Each row is a point. Each copy is the shape, with its points in the same order, turned, moved and blurred by noise. Is it also mirrored, or only turned?

Shape (9 x 3)
[[ 12.6 -10.2  -0.6]
 [ 11.4   8.5 -24.6]
 [-32.0  -3.6   9.0]
 [ 18.0   1.9 -20.8]
 [ 38.2  -1.3  -5.9]
 [-11.0 -26.1   3.0]
 [-44.8 -22.2   5.9]
 [ 33.8 -26.5  17.3]
 [  6.6  24.4   4.2]]
Copy 1 (9 x 3)
[[-19.2  23.0 -11.6]
 [ -3.4  -6.9 -29.7]
 [-30.5  -1.9  18.8]
 [ -3.2   4.8 -36.5]
 [  8.7  25.3 -36.0]
 [-35.6  17.8  -7.1]
 [-50.6  -2.3  22.1]
 [-15.2  53.3 -16.7]
 [ 14.3   6.5   1.9]]
Copy 1 is: mirrored
Copy 2 (9 x 3)
[[ 23.0  -1.1   1.5]
 [ 27.4  24.0  -2.9]
 [-20.4   9.1  21.1]
 [ 33.9  15.5  -2.2]
 [ 44.9  -4.3 -15.3]
 [  8.7  -7.9  28.4]
 [-21.2   9.4  44.7]
 [ 36.0 -33.5   3.9]
 [  3.7   9.5 -19.2]]
Copy 2 is: mirrored
Copy 3 (9 x 3)
[[  8.4 -17.7  -3.0]
 [ 26.3   4.3   7.3]
 [-25.4  -5.1  26.3]
 [ 27.3  -3.5   0.8]
 [ 27.3 -12.8 -23.0]
 [ -7.8 -30.0  16.1]
 [-30.5 -21.6  41.8]
 [  5.8 -40.0 -26.7]
 [  0.2  15.6  -8.2]]
Copy 3 is: mirrored

Shape (9 x 6)
[[ 13.7  -1.4  12.7 -12.7 -23.1  -0.7]
 [ 18.7 -16.1  31.0  23.5 -14.4   8.0]
 [ -8.9  -6.0 -10.4  14.2  -0.5  11.0]
 [ 36.9  17.3   3.7 -35.3  11.9  -4.8]
 [-45.3   2.3 -29.5 -11.7  -3.4 -15.9]
 [  8.7   5.7 -36.0  10.3   9.8  -9.4]
 [  9.6  66.8  -4.3  13.5   2.7  10.4]
 [-36.0  -5.9  36.8 -22.3 -19.1 -54.3]
 [  7.4 -22.8   3.8  -9.1  21.0  -2.4]]
Copy 1 (9 x 6)
[[ -7.2   3.5  15.1 -20.5 -27.3 -19.1]
 [-14.3 -10.3  10.2 -15.7 -36.0  21.8]
 [ -3.8  -5.1 -18.5  11.6 -16.5  -4.7]
 [ -6.7  38.1 -10.6 -40.9  -9.3 -27.8]
 [ 20.0  -3.0  -1.5  37.9  18.9 -35.8]
 [ 14.9  -1.2 -33.6  -8.0  -2.4 -18.6]
 [ 22.6  54.7 -22.5  10.3 -39.7   0.3]
 [ 26.1   3.5  68.8   3.1  12.9  -7.7]
 [-14.4  -3.6  -6.4 -17.5  10.8  -5.1]]
Copy 1 is: only turned
Copy 2 (9 x 6)
[[  1.2  20.7   5.6   6.0  17.2  -9.4]
 [ -3.8  12.9 -10.9  12.0  36.5  22.1]
 [  6.5   1.3 -28.5  -7.9  -1.0   6.8]
 [ 29.8   6.9  44.3   5.5  -6.1  -2.2]
 [  2.9 -17.7 -29.5  -8.9 -28.5 -38.3]
 [ 19.3   5.3 -16.2  14.1 -33.8   9.3]
 [-22.0   8.6  22.9 -27.0 -34.3  30.2]
 [-30.3 -33.5   2.6  25.3  23.9 -47.9]
 [ 35.6 -17.3  -7.6   7.9  14.7  -2.0]]
Copy 2 is: mirrored
